Each row is a point. The points of each table are mixes of a few directions, plus a little noise. Count the directions of each table, and those that both share. Where both have some left over, give the other angles between the two spaces (their principal angles), to ten degrees, smallest first.
In the rows, 128 means zero.

First (5 x 2)
[[128 161]
 [128  95]
 [127 196]
 [128 120]
 [129  69]]
Second (5 x 2)
[[127 105]
 [129 110]
 [128  95]
 [129 111]
 [127 218]]
Directions: first 1, second 1, shared 1

First (7 x 3)
[[ 71 143 171]
 [123 129 132]
 [201 108  72]
 [167 117  98]
 [ 75 143 169]
 [119 131 135]
 [140 125 119]]
Second (5 x 3)
[[140  87 100]
 [143 143 152]
 [135 142 146]
 [161  81 111]
 [ 61 187 130]]
Directions: first 1, second 2, shared 0; angles 40

First (8 x 6)
[[ 72 136 148 181 116 152]
 [ 59 136 144 190 105 149]
 [171 125 134  97 159 131]
 [136 130 145 130 149 144]
 [124 132 151 142 149 151]
 [ 95 124  86 134  68  90]
 [157 125 125 104 142 123]
 [210 116  90  47 136  86]]
Second (6 x 6)
[[137 161 197 154 131 109]
 [122 103  78 109 126 141]
 [125 112  97 117 127 136]
 [134 150 173 145 131 115]
 [138 162 196 152 133 109]
 [112  78  26  89 120 154]]
Directions: first 2, second 1, shared 0; angles 60

First (7 x 8)
[[173 135 151 190 146 180 141 173]
 [147 121 136 130 128 153 120 106]
 [ 93  89 115  96 110 103 134 130]
 [164  93 147 130 124 177 116 102]
 [101 152  96 101 139  49 119 147]
 [ 99 186  93 104 145  37 116 145]
 [120 118 157 142 103 199 151  95]]
Second (9 x 8)
[[135 102 134  35 136 100 146 140]
 [100 147 137 196 104 182 144 113]
 [114 142 132 176 116 156 131 118]
 [105 161 129 249 106 183 120 108]
 [162 106 115  45 160  60 106 146]
 [116 130 135 134 117 148 143 124]
 [119 136 130 153 119 144 131 123]
 [156 106 119  49 153  71 115 145]
 [142 125 122 114 140 105 115 132]]
Directions: first 4, second 2, shared 1; angles 50

First (9 x 9)
[[156 119 119 116 169 129 153 159 184]
 [135 158 136 108 168 148 172 118 153]
 [121  92 148 142 156 190 132 180 100]
 [110 140  95 115  82 116 116 106  95]
 [134  88 122 131 149 164 129 189 122]
 [106 131 139 148  72 127 101  42 137]
 [118 106 154 146 142 157 117 172  77]
 [110 148 103 117  87 113 118  98  97]
 [161 170 137 130 127   8 114  87 187]]
Second (8 x 9)
[[109 154 106 154 102 149 165 155 110]
 [152  99 159 112 155  97  89  99 160]
 [138 106 134  81 153 127 100 106 117]
 [180  70 201 126 174  52  50  71 218]
 [112 142 103 115 119 155 148 141  93]
 [108 148 100 121 114 158 156 147  89]
 [107 163 107 177  93 144 172 162 120]
 [118 141 115 135 116 142 146 141 114]]
Directions: first 5, second 2, shared 1; angles 90

First (8 x 11)
[[164 108 127 170 123 187 125  42 121 111 164]
 [119 103  97 139 153 167 114  69 108 120 133]
 [ 76 110  83  97 170 120 114 131 109 134  98]
 [153 162 177 127  87  93 146 187 154 135 133]
 [103 115  98 116 155 132 119 120 116 129 114]
 [179 143 173 161  84 140 143 123 146 122 159]
 [ 57 121  82  74 176  86 113 178 111 143  76]
 [169 161 188 141  76 101 150 173 157 132 142]]
Second (9 x 11)
[[146 117 120 158 151 129 118  99 132 104  70]
 [128 136 128  68 104  63 147 172 159 164 149]
 [199 108 142 150 102 164 130 108 141 126 110]
 [125 137 156 155 100 199 130 115  99 130 210]
 [122 173 174 183 107 122 139 114 131 101 186]
 [128 169 171 188 122 113 132 151 130  96 106]
 [ 67 117  85  66 155  95 124 146 121 155 137]
 [123 113 107 116 156 113 116 160 125 124  41]
 [109  81  64  71 154 148 119  92 113 157 141]]
Directions: first 2, second 5, shared 2

First (9 x 12)
[[ 51 209 162 152 104 154 143 164  78 120 110 126]
 [154 150 134 115 135 113 132 120 129 129 130 117]
 [ 94 137 144 143 117 140 134 141 120 127 116 135]
 [201  27 112 108 148  86 123  90 201 147 129 141]
 [124 227 200 127 120 100 167 140 111 130  97 112]
 [117  87 137 141 121 127 131 129 151 135 115 145]
 [140 167 147 119 129 115 139 128 121 128 122 117]
 [165  14  41 117 142 146  85 105 159 127 168 138]
 [113 139  71 126 129 169  97 137  86 108 165 118]]
Second (10 x 12)
[[161 179  77  94 142 117 140 122 105 128 185  82]
 [ 68 125 146 164 111 171 105 151  99 114 103 155]
 [171 169 127 101 141  95 147 116 131 132 143  99]
 [ 71  40 137 169 110 159 113 137 151 131  96 174]
 [149 185 104 134 146 192  49 135  42  74 141 126]
 [134  54 136 139 128 126 120 115 164 137 108 156]
 [192 184 127 101 151 108 119 113 112 118 143 103]
 [186 160 168 105 140  76 153 109 154 141 113 114]
 [ 54  99 130 143 100 122 176 146 154 158 125 132]
 [ 94  84 125 135 113 112 163 132 165 155 129 134]]
Directions: first 3, second 4, shared 3
